Rows are points. The points of each table are mixes of a few directions, plus a little noise. Count the directions of each table, and those that both share. Where both have some left over, give the other angles between the two spaces (their principal angles), to ten degrees, smallest first.

First (6 x 2):
[[-3.1 -1.9]
 [-4.5 -2.7]
 [ 1.4  0.8]
 [ 5.2  3.0]
 [ 3.6  2.1]
 [-2.4 -1.4]]
Second (7 x 2):
[[ 3.3 -5.5]
 [ 0.0  0.0]
 [ 3.0 -5.0]
 [-2.5  4.4]
 [-0.5  0.8]
 [-1.4  2.2]
 [-1.8  3.2]]
Directions: first 1, second 1, shared 0; angles 90

First (5 x 4):
[[-0.1 -0.2  0.5  0.0]
 [ 0.9  2.0 -3.2 -1.0]
 [-1.7 -3.0  5.2  1.3]
 [ 2.3  4.4 -7.0 -2.1]
 [-1.7 -3.0  4.9  1.3]]
Second (8 x 4):
[[ 0.1  2.0  1.4 -3.4]
 [ 0.6 -1.0 -0.3  0.5]
 [ 1.7 -1.8  0.0  6.7]
 [-4.7  3.6 -0.9 -3.4]
 [-0.7  1.5  0.4 -0.3]
 [-0.9  4.4  2.3 -6.3]
 [-0.2 -2.2 -1.6  1.6]
 [ 4.2 -6.6 -1.4  4.3]]
Directions: first 1, second 3, shared 0; angles 70

First (8 x 9):
[[ 2.3 -1.0  1.4  5.3  5.2 -1.1  2.4 -2.0  6.3]
 [-3.2 -1.2  5.3  3.2  1.0 -3.0  5.3  1.3  1.8]
 [ 1.3 -1.1 -6.0  5.1  1.4 -0.8  1.0  2.2 -5.5]
 [-2.5  1.2  1.5  1.5  2.3 -2.2 -1.1  1.0 -1.2]
 [ 0.5  1.1 -2.4 -7.4 -5.5  3.4 -4.2 -0.3 -3.3]
 [ 2.2  0.0 -3.8  0.4  0.3  1.2 -1.6 -0.3 -1.3]
 [ 1.4  0.2  3.4 -5.9 -2.9  2.8 -0.8 -3.0  5.7]
 [-2.1  0.8  0.7 -2.2 -1.8 -0.2 -1.0  1.1 -2.5]]
Second (7 x 9):
[[ 1.3  1.0 -0.8 -5.2 -1.7  1.9 -4.0 -1.6  0.0]
 [-4.6  5.8 -0.3  4.2  0.2  2.2 -1.5  2.1  1.1]
 [-2.6  2.8  0.5  4.5  1.1  0.7  0.9  1.4  1.9]
 [-0.7  2.5 -1.7 -2.0 -2.0  2.5 -3.0  0.3 -1.0]
 [ 2.1 -7.9  1.1  2.9  1.9 -6.1  7.4  1.0 -4.0]
 [ 4.0 -2.8 -1.3  1.4 -0.8  1.8  4.0 -1.5  3.7]
 [ 0.4 -1.2  2.7 -5.8  1.5 -3.1 -4.0 -1.6 -1.7]]
Directions: first 4, second 4, shared 3; angles 80
